Every row gives one point. Two turns around zero, p and q, are shown by what they do to some points. Write where each new point lands after one turn and then the other. Backwards means that the second turn is done in reverse. Each puzzle has new turns, and all numbers are rounded.

Turn p:
90,-85,195 => -144,-175,-45
-82,-105,-126 => 39,130,-123
-142,73,99 => -131,78,110
135,117,-168 => 236,-34,58
Turn q:
-31,-86,172 => 112,-99,125
-41,228,30 => -137,139,128
48,-98,64 => 118,-46,2
105,58,-295 => -108,139,-265
-81,-101,29 => 15,-131,11
Where do these land?
p, then q backwards: 128,-92,-58 => 37,-156,-51
q, then p backwards: -156,-106,-31 => 130,-38,135
q, then p: -117,-28,-54 => -51,86,-86
q, then p: 39,-68,-18 => 66,-22,-41
p, then q backwards: 9,-61,210 => -198,17,-92
q, then p: 97,354,-49 => -40,110,351

Turn p:
-15,75,111,-81 => 50,126,24,76
-190,97,-137,153 => -152,17,-240,-82
281,-49,-33,-118 => 224,-90,177,-81
15,-98,64,-201 => -2,78,219,11
-38,-62,87,-26 => -47,17,64,84
-54,37,-93,274 => -74,-148,-246,-9
Turn q:
-37,24,175,77 => 72,81,151,-62
-20,147,45,41 => -79,93,100,27
186,-159,-26,145 => 233,19,-93,135
102,65,48,-175 => -75,125,-123,-105
-79,160,-121,145 => -125,-23,127,188
-132,-303,9,-173 => 106,-252,-103,-232
-20,66,-130,-60 => -132,-44,-59,49
Where do these land?
p, then q: 37,4,277,-130 => 92,207,173,118
q, then p: 1,81,-131,150 => -62,-111,-132,113
p, then q: 96,4,-109,11 => 24,-2,-127,-67
q, then p: -40,117,56,-193 => -93,207,20,-62
p, then q: -94,-206,-92,162 => 62,-260,56,-106

Turn p:
-82,-70,-137,22,-181,-68 => 24,-31,-215,4,11,-143
73,73,-135,180,200,-68 => 186,-89,60,135,166,118
-141,-102,53,-138,-106,-38 => -188,-38,-79,-61,-57,-122
-22,-52,-89,107,203,-153 => 61,-217,47,98,149,44
96,30,198,83,7,115 => 41,53,96,-36,-182,147
-139,3,86,-136,-58,204 => -213,142,-62,-118,-46,69
67,-104,108,-198,-78,211 => -105,136,52,-276,-91,-16
149,223,-85,79,11,-204 => 196,46,100,254,49,-100
Turn q:
6,-70,-150,-148,-161,-100 => 153,19,87,-7,-215,-88
-3,58,71,29,-32,-109 => 38,-41,-44,129,7,20
345,185,2,59,204,169 => -26,-86,-204,-174,312,-222
-233,8,-8,-35,37,26 => -94,65,187,66,1,74
-135,-42,27,-16,-173,57 => 39,179,47,40,-84,98
134,-102,3,-195,6,-7 => 182,-90,44,-151,-20,-8
-114,-37,54,305,120,-36 => -293,-47,-115,98,-1,124
Where do these land?
q, then p: 87,269,-7,60,127,-98 => 67,-290,11,96,98,40
p, then q: 65,256,121,60,42,128 => -19,198,-139,67,205,-25
p, then q: -59,30,-36,-62,126,151 => -66,38,127,-40,157,10
q, then p: 142,-163,126,136,181,120 => -165,25,-45,-192,248,2
p, then q backwards: -98,55,7,-154,44,-171 => -81,166,-105,65,128,-43
p, then q: -81,25,-103,-191,-216,-195 => -69,-179,40,254,-175,-74
p, then q: 7,-237,124,17,-216,21 => 215,72,94,-4,-237,-49
q, then p: -121,-64,-103,138,-52,18 => -83,82,-160,98,-50,-7
q, then p: 60,-172,-130,-5,-37,28 => -69,94,-44,-49,-35,-182

Turn p:
-124,147,150,151,7,-37,-45,85 => 12,205,64,-119,-48,-24,27,170
173,51,-73,14,42,-45,119,-242 => -183,-106,-79,58,35,-212,69,-95
-65,117,-144,365,-106,242,70,261 => 148,182,-331,-211,-241,-21,-189,107
-73,-70,134,84,-80,-298,43,-37 => -83,184,125,-85,12,48,225,-130
-216,5,44,-221,-34,-49,-109,-29 => 180,-90,191,5,97,75,129,72
112,32,43,-136,-67,4,-3,61 => -69,-96,28,-69,106,80,-72,5
177,-20,-65,-41,-143,140,-222,23 => -47,-113,-210,64,108,189,-46,122
12,-83,-156,-76,258,-17,153,-24 => 1,-132,104,137,-175,-128,-90,-161
69,-224,95,-123,-40,121,66,-20 => 50,-2,0,109,192,63,-131,-167
-66,44,-28,-17,164,-63,-73,-78 => -9,-33,109,111,-86,-68,78,78
Turn q:
-105,117,36,37,169,-40,175,347 => 14,247,-122,-105,73,-106,-106,-306
84,111,141,23,-138,90,-70,-59 => 67,-59,74,79,60,-184,15,134
130,54,-227,-42,-190,-129,-68,-16 => -272,21,-53,45,80,47,26,205
167,107,126,-107,162,79,42,-63 => 105,-132,114,-35,173,-23,-173,-43
191,14,15,137,-41,-14,-131,-148 => -57,-150,60,223,-18,-29,-65,110
-65,15,-15,-51,57,11,-129,82 => 1,-73,-142,-53,14,-34,40,-53
-210,21,-196,-19,77,133,62,-123 => -88,-58,76,-253,-207,28,18,-36
192,-403,34,57,-181,-128,18,-7 => 19,86,68,331,50,280,218,59
-190,-77,-30,-12,-25,-112,17,-159 => 58,37,-43,-73,-196,132,8,118
-194,41,116,-23,110,110,83,145 => 154,80,-32,-159,-29,-111,19,-188
Where do these land?
p, then q: 131,20,-44,-129,-65,70,148,-83 => 26,-106,-72,-3,-90,221,-7,-10
q, then p: 51,-115,34,119,-223,-235,-118,7 => 33,113,-191,-175,-245,-34,-81,34
q, then p backwards: -45,53,-60,-57,179,199,-50,-131 => 15,107,-142,-192,-7,-66,147,90
q, then p backwards: -173,53,-70,-26,283,-140,184,-75 => 44,-61,-30,62,-56,41,150,374
q, then p: -294,-154,-112,89,159,8,-10,118 => 95,-205,-187,-73,180,-132,144,-88
q, then p: -34,135,83,-104,-68,48,99,-85 => -111,-45,153,-40,33,114,-72,49
p, then q backwards: 181,-15,116,-204,-99,-13,-110,78 => 227,-34,-137,-180,75,-54,21,-60
p, then q: 71,35,-76,201,-157,-116,-197,192 => -146,53,105,-260,50,-153,193,-15
q, then p: 113,-11,129,111,-9,180,53,-20 => -164,190,54,31,74,-29,51,-40
